Each row of a before or after table is a point. One or more steps were done to the points. Then noise was added and the rows were shuffled. The steps act on how far a point lies along the listed directions, d1 being the first. Name the steps. A step turns or swaps two directions, mirrors them in a line or flattens them onto one, adds a multiple of one to another, or multiplies one. Angles are multiples of 10 degrees, from the lower direction toward the higher: turns from -170 to 170, lines from 10 to 170 but not 90. Use the fewest steps. Two steps may share a direction if one is a turn and the other turns, adds or multiplies; they go together, in the order done. Otherwise the lowest direction goes first.

Directions:
(1): 6  -43
(2): -43  -6
Before:
6  60
-8  13
38  30
-23  -35
-19  -11
11  -5
36  39
-46  -34
-5  47
After:
-39  15
-43  40
46  13
62  4
-4  -13
37  -34
47  -28
-15  16
13  7
Steps: turn d1 and d2 by 80 degrees

Directions:
(1): 26  53  -17  -6
(2): 14  -7  -19  56
Before (13 x 4):
12  14  -10  7
0  -9  1  15
5  20  -5  -6
2  6  -2  -6
1  10  2  -11
9  20  4  -10
12  5  -7  19
-3  7  -6  -2
10  13  -2  -5
5  -11  -4  13
6  -2  -2  14
9  20  -1  -8
13  18  -14  16
After:
40  55  -36  39
7  19  -4  -15
21  57  -14  -17
28  18  -23  47
-3  -28  -1  36
4  -26  -7  36
25  59  -9  -22
32  45  -26  18
5  28  3  -29
23  41  -10  -12
23  57  -2  -29
11  -4  -9  35
2  18  -9  -5
Steps: multiply d1 by 3; multiply d2 by 2.5

Directions:
(1): 33  -14  0  -25  -5  -60
(2): -18  -30  37  47  -14  -21
(3): 10  -58  -18  -15  -28  27
Before, 12 rows:
6  -15  -2  11  4  -23
-10  9  3  22  -5  0
9  17  5  4  4  -5
15  -38  -23  -29  -18  24
-6  30  22  -8  7  -7
-15  13  -12  0  3  32
1  -28  -32  -12  -13  58
16  -32  -5  -37  -20  -31
-16  18  10  20  7  14
29  -45  -30  -47  -24  14
36  -24  -22  -46  -22  0
4  8  11  11  -1  -4
After (12 x 6):
-10  -22  28  7  -14  13
18  61  7  -29  26  -56
-15  -9  -2  13  -6  35
-23  14  3  18  1  20
19  15  1  -41  2  -54
-7  -9  -14  8  -11  20
6  -7  10  8  -9  6
8  52  2  -16  24  -29
24  43  14  -17  15  -55
10  -8  -1  1  -10  10
-6  60  -9  4  28  1
15  -10  -21  -10  4  -9
Steps: add 0.3 times d3 to d1; turn d2 and d3 by 130 degrees

Directions:
(1): -5  -44  -13  24  14  -21  -46  -9  23
(2): 16  28  -7  8  -60  -19  -24  1  18
(3): 1  29  10  36  23  -40  26  -27  14
Before (9 x 9):
0  21  4  18  6  -20  6  -11  6
-5  -45  -15  -26  8  45  -37  13  -13
-2  21  -6  -18  -6  10  18  -1  6
-2  -4  -13  19  0  -15  -1  -6  16
4  1  13  24  34  -8  29  -18  0
0  -7  1  6  -39  8  -40  5  8
-1  -14  -12  46  12  -10  -21  -12  5
2  4  -17  -47  -29  46  19  16  -19
-3  32  -4  60  -5  -49  -20  -20  21
After, 9 rows:
0  -7  -5  -13  -17  17  -19  14  -5
-10  -22  -18  29  46  -30  5  -34  25
-7  -13  -16  -1  11  -6  -13  -8  21
5  45  12  27  30  -20  39  -32  2
21  3  -3  3  -46  7  -20  4  9
-11  -4  -8  -34  -24  58  -13  41  -38
5  24  -5  1  -24  33  16  12  -27
-17  -3  19  0  33  21  24  -2  -19
-3  1  -11  -13  -13  17  15  12  -4
Steps: multiply d1 by -1; turn d2 and d3 by -150 degrees

Directions:
(1): 60  -6  4  -10  38  50  -7  -13  -7  -12  -44
(2): -37  -3  50  -14  -7  31  6  -27  55  -34  -4
(3): -18  -56  36  23  41  6  -12  -1  -7  51  12
Before:
-18  -11  21  0  1  5  2  -8  11  -2  4
-4  8  -7  1  -10  -2  3  4  1  -1  7
-10  10  5  -10  -10  4  9  -11  13  -13  -2
-5  -1  1  5  1  7  -2  -10  3  -10  -3
-2  2  5  -2  -3  -2  6  -5  4  -1  -2
-9  -1  8  -9  -12  -6  5  -4  8  -4  6
8  -12  16  3  12  16  -3  -8  5  1  -8
14  21  -4  -6  -7  13  3  -12  9  -27  -12
-3  13  15  -5  -9  18  1  -8  22  -25  -10
-19  -10  19  2  0  6  -2  -8  10  2  4
8  4  5  -4  -2  6  -2  -7  6  -7  -6
-15  -4  12  -5  -8  7  4  -3  14  -16  -1
7  34  -14  -15  -27  -1  4  -6  13  -38  -8
After, 13 rows:
0  2  4  -2  -2  -3  6  -4  2  0  -3
23  38  -60  0  -32  -42  0  21  -34  -5  8
26  23  -33  3  -10  -12  -1  5  -22  -7  -4
-18  -12  33  -4  5  23  -2  -18  23  -9  -5
14  4  -3  -2  -2  0  -3  -3  -2  -2  -5
10  -13  24  0  16  27  -2  -14  13  -6  -13
-15  -13  33  -5  6  22  2  -17  23  -12  -5
-4  8  -13  2  -11  -8  3  8  -4  3  10
-2  10  -7  -7  -8  -4  8  -5  0  -5  0
12  13  -3  0  -6  7  -2  1  1  -13  -10
-7  -5  9  -4  -5  9  3  -2  10  -14  -5
-2  -1  -2  4  3  7  -3  -10  0  -9  -4
-5  0  7  -9  -11  -5  5  -4  6  -3  5
Steps: add 1.5 times d3 to d2; turn d1 and d2 by -20 degrees

Directions:
(1): -26  -11  33  5  3  -9  -9  23  -46  -13  -16  27  2  -18
(2): -20  15  5  11  17  -19  0  40  31  -23  33  14  0  23
(3): 13  -22  1  28  9  -41  -16  -16  16  8  4  7  42  -23
(4): -5  22  -15  -6  10  9  -60  -9  8  -34  -16  -7  -4  -13
Before (10 x 14):
10  -16  14  15  6  -21  7  12  20  8  34  12  18  17
2  5  -19  7  -3  -6  26  3  26  19  23  -8  3  30
-9  -20  19  -12  -17  31  20  27  -44  21  -13  20  -16  0
7  0  -3  12  -1  -12  35  7  38  17  27  8  2  3
-14  7  4  9  8  -12  -23  1  -7  -16  -16  19  -8  -15
2  -14  13  -3  1  5  -59  -29  -60  -18  -41  4  16  -32
2  -11  21  -14  -10  24  46  22  -20  17  0  1  -27  10
-1  7  1  0  4  -18  20  11  28  -3  21  0  8  18
-16  9  6  5  17  -14  -20  16  36  -24  13  1  0  14
-22  13  3  -31  -11  27  20  20  -25  6  -24  -10  -31  11
After:
21  -21  7  3  -7  -5  55  -2  -2  33  28  -2  10  33
11  -7  2  11  11  -12  -41  -7  20  -8  12  4  19  -1
5  -8  -1  12  -1  -15  33  -6  8  21  6  10  -5  4
-6  15  -5  9  8  -7  -39  -6  18  -18  -9  12  2  -28
-1  4  2  -2  5  -14  -22  -4  6  -15  -7  1  14  -7
-19  11  -10  4  5  -1  -41  -3  -13  -21  -13  4  1  -7
-9  -18  22  9  6  -17  6  1  4  4  -1  7  11  -4
20  8  -32  -22  -14  46  -3  0  25  16  1  -19  -24  20
-7  16  -15  -32  -13  32  17  0  -5  13  -22  -24  -30  13
16  17  -19  -24  -3  39  -17  -6  16  -9  -11  -26  -30  4
Steps: turn d1 and d4 by -150 degrees; flatten d2 and d3 onto the line at 70 degrees
